Each wall is flat, endless, passes through zero and stands at right angles to its row. A trip goes straight from one point to another. Which walls does it cross, in order?
In the rows, zero is written as 100.

Walls:
(1): 145 148
(2): 61 68
Trips:
98 65 to 91 67 -> none
92 152 to 73 102 -> 2, 1
77 140 to 39 104 -> 2, 1
110 69 to 12 123 -> none
90 96 to 57 100 -> none
73 66 to 117 82 -> 2
176 74 to 111 102 -> none
68 84 to 80 122 -> 1
102 44 to 117 126 -> 2, 1
101 102 to 137 90 -> none
112 158 to 85 89 -> 2, 1

Walls:
(1): 103 93 91 98 138 104
(2): 98 81 115 95 119 150
(3): 79 81 117 131 72 105
Trips:
87 124 96 137 118 152 to 106 113 57 76 118 88 -> 3, 2
96 99 156 111 89 92 to 116 152 92 46 136 79 -> 2, 3, 1
121 136 75 108 95 78 to 68 150 88 115 69 107 -> 3
37 132 148 105 107 43 to 112 90 107 119 126 5 -> 1, 3
69 76 95 92 89 156 to 79 87 100 107 113 97 -> 1
113 132 107 108 109 116 to 161 14 120 66 93 103 -> none
86 113 117 123 100 106 to 90 76 92 100 43 116 -> none

Walls:
(1): 70 75 148 110 66 146 70 64 99 90 141
(2): 69 83 93 40 103 125 103 34 133 113 102
(3): 160 110 145 71 85 19 104 124 116 59 105
Trips:
78 120 119 77 88 98 58 162 139 128 128 to 110 78 100 147 65 86 73 107 105 123 82 -> 3
96 99 100 88 50 108 68 79 88 123 99 to 106 93 58 71 129 109 114 122 91 91 85 -> 1
95 89 81 83 132 78 76 139 110 81 97 to 157 60 64 85 44 123 126 97 102 136 99 -> 2, 3
75 68 88 101 90 129 126 61 50 81 76 to 105 141 105 114 78 96 102 127 148 126 135 -> 2, 3, 1
88 96 90 106 110 72 82 79 125 130 81 to 59 120 129 115 56 156 116 89 88 112 71 -> 1
90 81 88 103 79 92 87 70 94 91 95 to 59 96 103 115 26 93 117 116 75 56 115 -> 2, 3

Walls:
(1): 37 133 90 47 63 50 93 97 43 121 107 168 93 102 113 97 135 102
(2): 110 135 45 108 76 158 79 84 94 106 88 129 104 153 73 148 54 99
(3): 95 128 133 139 93 150 118 126 50 82 87 92 80 57 109 69 167 82
(4): 125 86 105 98 109 80 195 98 58 153 99 113 71 115 102 72 95 99
(5): 136 121 122 171 51 41 52 96 101 71 145 74 41 95 78 123 104 118
(6): 89 67 55 117 85 13 163 74 78 143 51 152 84 88 152 98 99 98
(7): 82 146 70 121 80 76 102 151 152 84 122 124 99 107 80 130 84 110
(8): 93 131 63 125 163 102 86 95 106 112 96 93 111 136 118 84 105 77
Trips:
106 118 116 93 48 143 41 115 107 95 93 95 80 99 158 124 99 122 to 70 107 49 127 118 139 71 110 116 113 74 173 53 94 147 75 119 57 -> 8, 5, 6
103 79 80 140 99 46 127 99 62 125 81 116 138 127 95 129 152 35 to 144 154 108 99 106 136 101 148 127 114 101 115 74 97 102 113 143 116 -> 7, 5, 2, 6, 1, 4
116 136 87 87 119 82 134 82 164 88 74 123 120 150 83 101 114 63 to 102 138 84 34 111 98 34 111 118 160 60 99 97 78 107 120 87 105 -> 4, 1, 6
136 42 143 92 54 62 65 89 91 85 138 73 135 92 115 70 139 93 to 110 73 24 118 71 87 138 113 106 99 64 76 86 70 92 105 126 141 -> 6, 4, 7

Walls:
(1): 81 47 55 99 104 139 44 90 168 62 94 104 101 102 126 87 111 148 95 107 161 88 94 93 117 101 57 131 120 84 113 31
(2): 48 109 117 141 125 101 113 108 81 94 144 110 96 136 59 145 117 89 149 91 117 91 79 99 96 84 136 46 87 22 113 116
(3): 64 127 82 93 132 146 71 121 102 124 86 104 87 81 108 62 143 110 112 94 61 118 91 98 87 59 89 59 111 87 128 119
(4): 123 101 90 94 117 78 123 94 129 65 91 133 94 130 116 105 5 132 136 51 122 152 105 135 88 126 103 110 76 94 94 50
(5): 100 98 111 76 76 95 152 134 125 42 63 126 65 113 80 129 108 83 61 110 60 160 54 91 108 98 95 100 108 73 136 73
(6): 82 112 106 64 113 111 90 122 130 100 162 91 94 41 89 77 100 62 144 125 86 75 137 59 67 60 89 103 140 88 137 97
(7): 48 97 137 44 138 59 115 116 147 139 72 95 74 126 108 105 84 76 91 94 97 87 104 167 112 104 113 62 95 93 138 110
Trips:
143 38 121 63 85 106 109 66 125 90 116 91 100 132 64 119 111 89 52 113 89 99 142 142 119 134 112 128 39 99 106 104 to 68 71 115 117 129 144 72 80 78 77 147 128 113 66 119 73 128 124 90 146 138 9 110 129 95 84 104 134 60 67 57 78 -> 5, 4, 7, 2, 6
91 80 97 118 111 87 85 79 132 139 65 65 133 108 112 121 137 148 87 128 150 105 58 48 129 106 88 143 108 119 122 66 to 126 106 99 85 108 103 108 64 62 86 85 100 92 86 114 127 120 75 109 115 145 63 94 96 122 98 91 94 71 146 96 124 -> 1
121 85 87 50 93 105 98 117 151 124 141 127 101 91 57 100 92 124 99 102 100 78 157 80 93 96 116 139 100 97 63 67 to 106 80 124 88 19 93 120 129 113 107 91 118 133 80 133 110 118 99 98 149 92 111 95 91 83 150 62 146 180 108 73 67 -> 5, 4
